Each row of a before or after table is a point. The points were changed in one or more steps. Then noise was added and the rows were shuffled. The steps act on columns, c1 being the first. Name the steps. A step turns or swaps two columns, mirrors them in a line or flattens them onto one, adds a multiple of one to another, or multiplies or shifts one. Angles are multiples of 10 degrees, from the lower column toward the higher: turns from -170 to 170, lines from 10 to 170 but not 90. Use the fewest steps. Two steps may share a column if one is a turn and the other turns, adds or multiplies; they go together, in the order done. Otherwise the lowest column goes first.
In the rows, 128 means zero.

Before (12 x 3):
[[119 141 110]
 [135 115  97]
 [158 147 168]
 [ 87 122 110]
 [123 143 157]
 [115  95 106]
 [146 102 121]
 [124  88 113]
 [164  97  98]
 [131  83 167]
 [111 114 145]
 [157 141 120]]
After (12 x 3):
[[155 150 245]
 [162  94  39]
 [123  87  85]
 [123 140 213]
 [111 114 182]
 [ 85 123  74]
 [159 142 104]
 [134 116  36]
 [132  84 249]
 [118 140  76]
 [115  95  60]
 [144 100 109]]
Steps: multiply c3 by 3

Before (9 x 6):
[[146 156  92 118 117 117]
 [124 183   7  94 180 116]
 [160 158 125  87 197 158]
 [111 147 144 142  90 148]
 [119 154 130 165 136 106]
 [153 133 139 153  89  89]
 [ 99 101 132 166 142 137]
 [ 80 123 170 102 104  54]
 [213 118  71 109 117 101]]
After (9 x 6):
[[136 137 130 166 135  95]
 [ 44 110  71 110 118 108]
 [112 149  90 117 118 105]
 [155 107 135 167 142 151]
 [135 169   7  93 181  90]
 [103 112 141 151  87  93]
 [144 150 141 143  88 134]
 [ 96 170 126  84 194 138]
 [177  85 172 101 105  71]]
Steps: multiply c1 by -1; turn c2 and c6 by -30 degrees

Before (10 x 11):
[[ 77 180 180 118  91 168 103 109  68 134 206]
 [149 142 153 106 132  81  80  93 172 123  88]
 [166 140 133 186 131  89  87 115 130 104  93]
 [157  92 205 153 135  84 129 121  91 157  87]
 [157 146 166 100 129  61  95 167 104  74  75]
 [ 50 175 151 128  39 155  99 107  98 168 150]
 [ 78 127 107 119  80 129  99 117  85 141 200]
 [134  78 127 111 129 152 180 179 151  54 116]
 [147 166 101  90 140 115 153 149 133 111  96]
 [ 91 110 184 185 133  57 149  58 118 133  90]]
After (10 x 11):
[[ 88 142 153 108 130 190  80 117 170 115  89]
 [ 34 108 186 183 132 229 146 116 113 127  90]
 [118  81 125 113 130  79 183 117 150  43 116]
 [ 95  92 204 152 135 163 130  98  92 144  86]
 [101 167 102  92 140 121 151 105 132 101  98]
 [194 180 183 121  93 115 105 169  70 129 206]
 [188 126 104 121  78 137 102 131  80 132 197]
 [ 82 178 146 128  43 131  96 158  99 161 151]
 [ 76 148 168 100 130 145  95  49 106  68  81]
 [114 142 131 186 128 165  83 112 133 101  90]]
Steps: add 1.5 times c11 to c1; turn c6 and c8 by 130 degrees; shift c10 by -10

Before (13 x 14):
[[150 160 136  79 199 129 141 117 150 171 149 132  97 129]
 [111  96 131 184 143 165  70 133 144  89 146 127 180 165]
 [138 177 146 153 136  78 138 137 141 122 164  84 141 133]
 [ 94 120 113 156 128 123 160 127 184 172 143 104 165 142]
 [118 155 175 141 150 104 157 169 105  84 102 207  50  93]
 [162 157 131 127 201 114 147  98  68 181 126 122 113  50]
 [159  72 149 214  95 207  58 142 152  63  92  99  81  89]
 [138  80 134 178 148 126 150 130 146 117 204 109 141 150]
 [159  89 116 245  93 168  58 131 133 108 123 130  99 172]
 [201 136 160 193  91 242 115 149  88  89  78 138  87  96]
 [117 119 157 122 121 106 119  69 124 152 183 130 139 128]
 [194 163 121 153 170 149 128  63 140 139 146 160 127  52]
 [230 114 118 133  98 119 114 143  61  63  76 183  77  57]]
After (13 x 14):
[[192 128 149 216  95 207  51 100 154  63 127 142 165  86]
 [192  47 120 135  98 121  75 183  59  59 132 144 116  55]
 [132  53 122 157 168 145 124 163 141 139 128  62 130  51]
 [158  65 163 192  94 242  88 137  87  90 126 149 117 100]
 [ 90  97 148 154 133  78 146  84 140 121 128 138 126 135]
 [123 162 113 158 128 124 175 106 183 172 131 128 117 143]
 [132 142 161 123 123 106 132 134 128 151 133  72 142 125]
 [112  92 133  81 198 131 109 133 151 173 129 113 103 129]
 [ 96 124 176 142 152 104  75 205 104  83 126 173  67  91]
 [121  83 130 129 205 114 124 122  67 181 124  98 103  48]
 [148 156 129 184 140 165 145 125 145  88 124 130 203 167]
 [175 142 133 174 148 129 147 108 148 116 129 129 116 149]
 [179 120 113 242  93 169  70 129 133 104 129 134 177 173]]
Steps: mirror c1 and c2 in the line at 150 degrees; turn c7 and c13 by -60 degrees; swap c8 and c12; multiply c11 by 0

Before (12 x 20):
[[139 130 130 139 138 144  96 159 135 108 120 193 218  84 102  57 131 135
  168 137]
 [139  74 125 115 138  91 165  81 219  78 119 100 130 114 150  50 158 162
  167 187]
 [188 165 167  75 109 177 108 100 146 106 136 186 198 132 127 145 139 144
  135  91]
 [140 197 139  69 166 123  85  60 110 127 170 104 158 142 131  74 216 157
  245 107]
 [128 142 150 129 133 158 131 107 101  58 102  80  93 197  53 116 125 104
  148 150]
 [155 134 102 105 132  97 146 146 145 139 137 153  96 108  92  87 179  96
  124 127]
 [186 158 118 109 118 126  90 218 107 166 124 109 172 109 136 132 122 135
  120 109]
 [ 79 130 194  50 106 136 103 128 118 153 184 127 131 167 114 171  98 112
  136 117]
 [155 151  37 156 128 184 138 111 138  98  55 115  95 134 199  82 208 117
   92 117]
 [183 203 113 167 247 108 145 128 124  63 128 144 158 186 127  91 101 160
   95 176]
 [150 151 120 153  83 147 121 102 175 111 143 165 159 214 163 104 108 163
  147  33]
 [151 142 202 130 110 164 164 102 174 111 170 128 188 109 133 137  78 139
  108 106]]
After (12 x 20):
[[141 198 140  70 170 123 185  61 111 125 171 100 168 143  89  74  44  84
  241 140]
 [151 151 120 152 151 146  89 104 174 113 143 132 167 213 153 104 153  99
  159 229]
 [140 130 131 139 163 144 151 159 135 111 120 190 228  82  91  56 127 117
  155 142]
 [155 152  41 154 118 182 121 110 141  99  56 111 105 135 208  83  48 124
  118 134]
 [180 205 115 164  70 109 234 129 122  62 128 157 167 186 139  87 160 102
   99  89]
 [152 140 202 130  91 164  96 100 174 108 169 119 199 109 140 136 180 126
  112 149]
 [156 133 100 105 106  96 123 146 146 138 139 148 107 108  97  86  73 151
  110 139]
 [127 144 149 126 122 162 131 106 103  59 100  91 103 196  51 113 126 152
  120  93]
 [ 79 129 192  51 163 135 120 128 116 152 184 124 139 166 114 169 154 148
  130 138]
 [187 158 117 109 178 128 134 219 106 167 126 104 181 107 138 132 135 124
  122 141]
 [137  77 126 113  79  92 121  79 218  76 120 121 141 113 135  51 104  90
  173  61]
 [187 166 167  75 161 179 120 100 144 106 137 171 209 132 124 147 118 110
  135 183]]
Steps: multiply c7 by 1.3; turn c5 and c7 by 110 degrees; mirror c12 and c20 in the line at 10 degrees; shift c13 by 10; turn c15 and c19 by 20 degrees; turn c17 and c18 by -170 degrees

Before (12 x 32):
[[114 147 150 109 111 131 165 179 157 179 145 131 119 130 111 122 110 144
  153 113 128 146 143 117 102 131 123 133  96 104 122 122]
 [142 135 170 110 122 107 169 112 138 141 149 133 128 125 112 100 116 135
  140 130 146 129 133 149 137 119 126 145 119 149 124 119]
 [117 115 115 149  96 154 109 110 141 130 142 126 131 139 113 117 142 129
  149  95 111 115 103 141 118 149 138 123 123 123 108 140]
 [ 97 146 142 125 114  82 157 134 153 119 134 115 149 113 121 130 144 151
  121 128 149 191 127 138  93 116 121 121 114 119 136 118]
 [101 115 117 144 109 132 147  99 138 141 118 107 163 139 142 141 149 132
  141 131 172 148 120 128 139 107 160 149 121 126 145 132]
 [125 119 120 147 146 121 134 128 143 126 134 134 136 137 119 131  85 113
  145 119 128 144 126 106  99 144 113 117 141  99 115 132]
 [128 124 115 122 132 137 102 135 123 106 140 124 119 140 127 128 140 115
  112 109 134 129 113 129 131 131 155 112 119 115  86 129]
 [105 129 123 123 154 124 110 127 121 145 110 122 127 138 138 135 148 131
  117 142 140 130 124 135 124 126 132 154 119 113  99 122]
 [149 133 162 119 140 125 131 120 145 122 144 135 152 139  98 162 134 143
  142 119 119 139 134 151  99 128 104 120 109 116 147 141]
 [122 120 120 155  92 139 116 118 120 133 121 121 149 115 130 122 131 129
  144 129 156 127 104 145  99 113 116 132 130 135 119  98]
 [117 123 143 101 139 117 115 144 119 104 127 142 129  82 121 121 121 111
  121 119 118 132 130 108 102 123 119 172  96 123 121 123]
 [113 151 124 129 118 157 158 131 132 133 129 153 116 124 123 122  98 131
  137 108 113 123 105 161 136 152 126 141 112 152 130 160]]
After (12 x 32):
[[112 150 123 129 119 157 158 131 132 133 130 154 117 124 123 122  98 131
  137 108 112 123 137 164 136 152 125 131 151 153 115 160]
 [114 148 149 109 112 130 165 179 156 178 145 131 118 129 110 122 111 144
  153 112 128 147  99 119 101 131 123 149 148 103 133 122]
 [128 124 115 122 132 137 102 136 123 106 140 125 119 140 127 128 141 115
  113 109 134 128 110 123 131 131 155  90 128 116  86 129]
 [149 133 162 119 140 125 131 119 145 122 144 135 152 139  98 161 135 142
  141 119 119 139 125 147  99 128 104  89 148 116 146 140]
 [105 129 123 123 154 124 110 127 121 145 110 123 127 138 138 136 147 131
  117 141 140 130 110 143 125 127 132 184 127 114 103 123]
 [118 122 143 101 139 115 115 144 120 104 127 142 129  82 120 121 121 111
  120 119 118 133 107 125 102 123 118 249 152 123 124 122]
 [117 115 115 149  97 154 109 109 141 131 142 127 131 138 114 117 142 129
  148  95 112 114 131 138 118 149 138 105 135 123  97 140]
 [101 115 117 144 109 132 146 100 139 141 119 106 163 139 142 141 149 132
  141 131 172 149 139 136 140 107 160 178 142 126 136 132]
 [122 120 120 155  92 139 117 118 120 134 122 121 149 115 131 121 130 129
  145 130 156 127 140 145  99 113 117 124 132 136 105  98]
 [126 119 119 147 146 120 134 129 143 127 134 133 136 136 120 131  85 113
  146 119 128 144 128 104 100 144 113 121 114  99 116 132]
 [ 98 147 141 126 113  83 156 134 153 119 133 115 149 113 121 130 144 152
  121 128 149 191 126 135  93 116 121 104 142 120 134 118]
 [142 136 170 111 121 106 168 112 138 142 148 133 128 126 112 100 116 135
  140 130 145 130 118 152 137 119 126 151 132 149 128 119]]
Steps: turn c23 and c31 by 40 degrees; turn c23 and c29 by -150 degrees; turn c24 and c28 by -20 degrees; multiply c28 by 2.5

Before (11 x 64):
[[177  85 148 121 155 143  61 167 156 129 130 156 100 111 134 110 174  82
   88 115  62 174 108  92  80 150 159 162  62 174 108 106 126  72 143 158
  169 154 103 165 189 145  83 165 113  92 133 144 172  86 112  93 146 148
   67 171 155 156 102 151  86 124  68  73]
 [113 110 140 117 125  94  74 150 142 106 162  86 191 118  86 124 186 103
   84 157  81  91 102 118 100  92 132 140 143 124 144 105 110  77 118 198
  121 138 151  82  78 106 117 109 160  70  76 118 140 112 116 182  87 198
  144  96 180  99 167 159 115 146 148 174]
 [172  86  85  71 185  92 133 100 130 114  86 114 122  95 141 152 186 117
  156 171 107 124 141 107 146 160 165 192 125 205 138 147 160 143 132 126
   99 138 132 106 139 106 139 111 136 148 163 172 131 139 128 100  89 121
  161 147 174  95 112  77 119 122 139 101]
 [114 138 181 164 131  85  44  80  88 126  81 162 198 116 126  88 113 168
   74 153 121 177 149 139 188 161  72 132 108 137 130 143  63 107 160 127
  104 108  95 126 151 167 172 154  89  73 116 146 172 105 131  68 159 180
  146  94 180 109 176 156 107 199 147 120]
 [111 126  84 117 132 103  60 106 151  60 174 175 167  81 133 108 124  86
  120 185 166  75  73 140 172 108 116 108 125 115 127  84 109 100 156 103
   93  85 194 173 153 112  94  90 125  88  96 104 152 102 166  94  84 130
  109 100  75 144 154 177 108 176 109 103]
 [132 141  85  75 204  81 106 133 143 126 183 130 174 110  70 160 160 174
  164 188 140 180 173 143 122 132 118  90  96 127  73  78  80 155 117 111
  169 130 128  95  95 187  76  86 153 154 118 171  75 173  97  72 100 191
  121 153  99  92 171 134 168 165  37 101]
 [151 131 160 122  91 140 121 150 136 113 165 165 170  55 101 148  79 190
  126 131 156 159  93 116 157 100 149 159  81  95 145 165 162  61 161 149
  135 156 185  92 149 141 120 138 113 143 105  94 166  86 111 136 158 197
  103 149  99 109 135 172 119 175  67 167]
 [132  81 125 160 171 161  78  83 121 124 157 133 178 114 124  95  81 181
   70 189 106 118  78  91 140 101 102 109  85 141 174 107 126  92  79 166
  143 161 163 182 130 103 148  72 176  67 135 124 108  79 141 180  83 202
   48  75 165 114 115 134  71 103 136 126]
 [133  42 179 164 121  80 143 118  73 113  78  85 182 100 136  85 177 134
   86 119 153  97  88 118  87  99 129 144  31 157  81 142 117 173 177 157
  168 165 145 119 182 141  64 156 171  95 145 186 117 160 149 124 114 148
   73 125 100 106 133  95 160 118 110 155]
 [147 147 101 148 207 118 145 157 101  61 168 155 181 114  35  99 104  82
   75  94 109 178 173 184 101 133 117  82  97 144 154 142 121 154  73 108
   91 162 142  85 126 181 129 153 140  85  87 125  79 108 158 112  75 139
  106 132  85 116 145 132  78 187 103 158]
 [139 104 153  59 133 166 140  82 164  80 125  74 127  98  84 139 111  96
   87  92  92 153 171 163 129 173  74 188  99 162 119 128 126 125  73 159
  160 163 154 124 133 105 117  80  95  80  78 156 161 119 138  90 147 169
  157  99 109 160 106 154  62 206 137  74]]
After (11 x 64):
[[146 148 101 148 207 118 144 112 105  62 168 155 185 112  37  98 103  81
   75  94 107 178  94 184 102 102 117  81  97 143  88 144 118 155  74 108
   92 168 141  85 124 180 130 154 140  85  84 123  81 108 144 113  77 140
  105 132  85 115  72 125 160 185 104 160]
 [115 139 181 166 132  88  46 181  86 128  82 162 198 119 130  91 111 169
   75 150 120 175 108 138 188 145  71 131 107 137 119 143  66 106 160 127
  106 113  95 126 150 167 170 152  92  73 118 137 174 103 121  66 160 178
  146  93 181 111   5  94 107 200 145 120]
 [114 125  84 116 131 104  60 128 149  60 174 173 164  83 133 106 122  83
  118 189 167  76 182 140 170 161 118 108 123 113 147  83 106  99 158 106
   92 101 193 174 153 111  92  93 127  88  98  88 151 102 118  91  84 130
  111 101  74 142  60  91 124 174 110 102]
 [178  86 147 121 155 141  61 119 155 129 131 158  98 111 134 112 174  83
   87 113  65 173 138  92  81  85 160 160  64 177 152 106 125  71 143 158
  170 146 100 162 189 142  83 165 113  94 133 134 176  84 133  93 147 148
   67 170 152 155 174 102 189 122  70  76]
 [114 110 138 119 124  94  73  88 143 105 163  89 190 119  89 125 187 104
   83 157  82  92 157 118  98 136 133 138 145 123 122 104 111  78 118 198
  122 133 152  83  80 107 119 111 161  71  74 109 139 112 129 182  86 198
  143  97 182  98  32 101 108 146 147 174]
 [173  87  88  72 185  89 133 169 131 114  88 114 123  96 141 153 186 117
  156 174 106 119 121 107 146 129 165 191 126 205 114 146 160 141 130 128
   99 137 132 105 138 105 138 111 134 146 162 188 132 140 129 101  89 119
  158 146 174  97 164 160 148 121 139 101]
 [148 134 161 123  91 140 121  95 138 113 164 164 171  54 102 148  82 191
  126 130 157 158 165 115 157 130 149 160  78  94 124 165 164  62 163 150
  138 148 184  92 150 142 118 141 115 141 106  82 165  88 135 135 160 200
  103 150  99 109 109  99 133 176  67 166]
 [131 139  84  76 202  80 107 129 142 126 184 132 176 109  72 162 159 175
  164 187 139 178  68 143 122 123 118  90  93 129 164  77  80 154 116 112
  171 120 125  96  94 191  74  85 151 152 116 166  75 173 128  67 102 192
  120 152  98  88  40 106  53 165  37 101]
 [135  41 177 164 122  81 142 113  73 114  78  85 184 100 137  85 179 134
   85 119 153  97 149 119  85 157 125 145  30 156 187 141 116 173 179 157
  168 167 146 121 180 141  61 158 169  94 148 192 118 161 145 123 113 145
   71 125  99 104 128 140  93 117 110 155]
 [139 102 152  59 131 164 140 191 162  80 125  78 126  99  83 138 110  96
   89  93  91 155  83 164 126 135  77 189  98 157 123 127 125 126  75 158
  160 161 154 123 134 105 115  80  94  80  80 145 161 120 141  92 147 172
  158 100 109 162 156  94 209 202 138  74]
 [131  79 122 161 173 161  79 137 119 123 157 131 177 114 125  97  81 183
   70 190 109 116 190  96 142 178 100 110  83 144 101 107 129  89  76 165
  144 162 165 181 132 105 149  73 177  65 139 123 110  81 141 181  85 202
   46  75 165 111 139 122 192 103 136 126]]
Steps: turn c8 and c26 by -130 degrees; turn c23 and c31 by -160 degrees; flatten c38 and c51 onto the line at 20 degrees; mirror c48 and c60 in the line at 170 degrees; multiply c59 by 2.5; turn c59 and c61 by -160 degrees
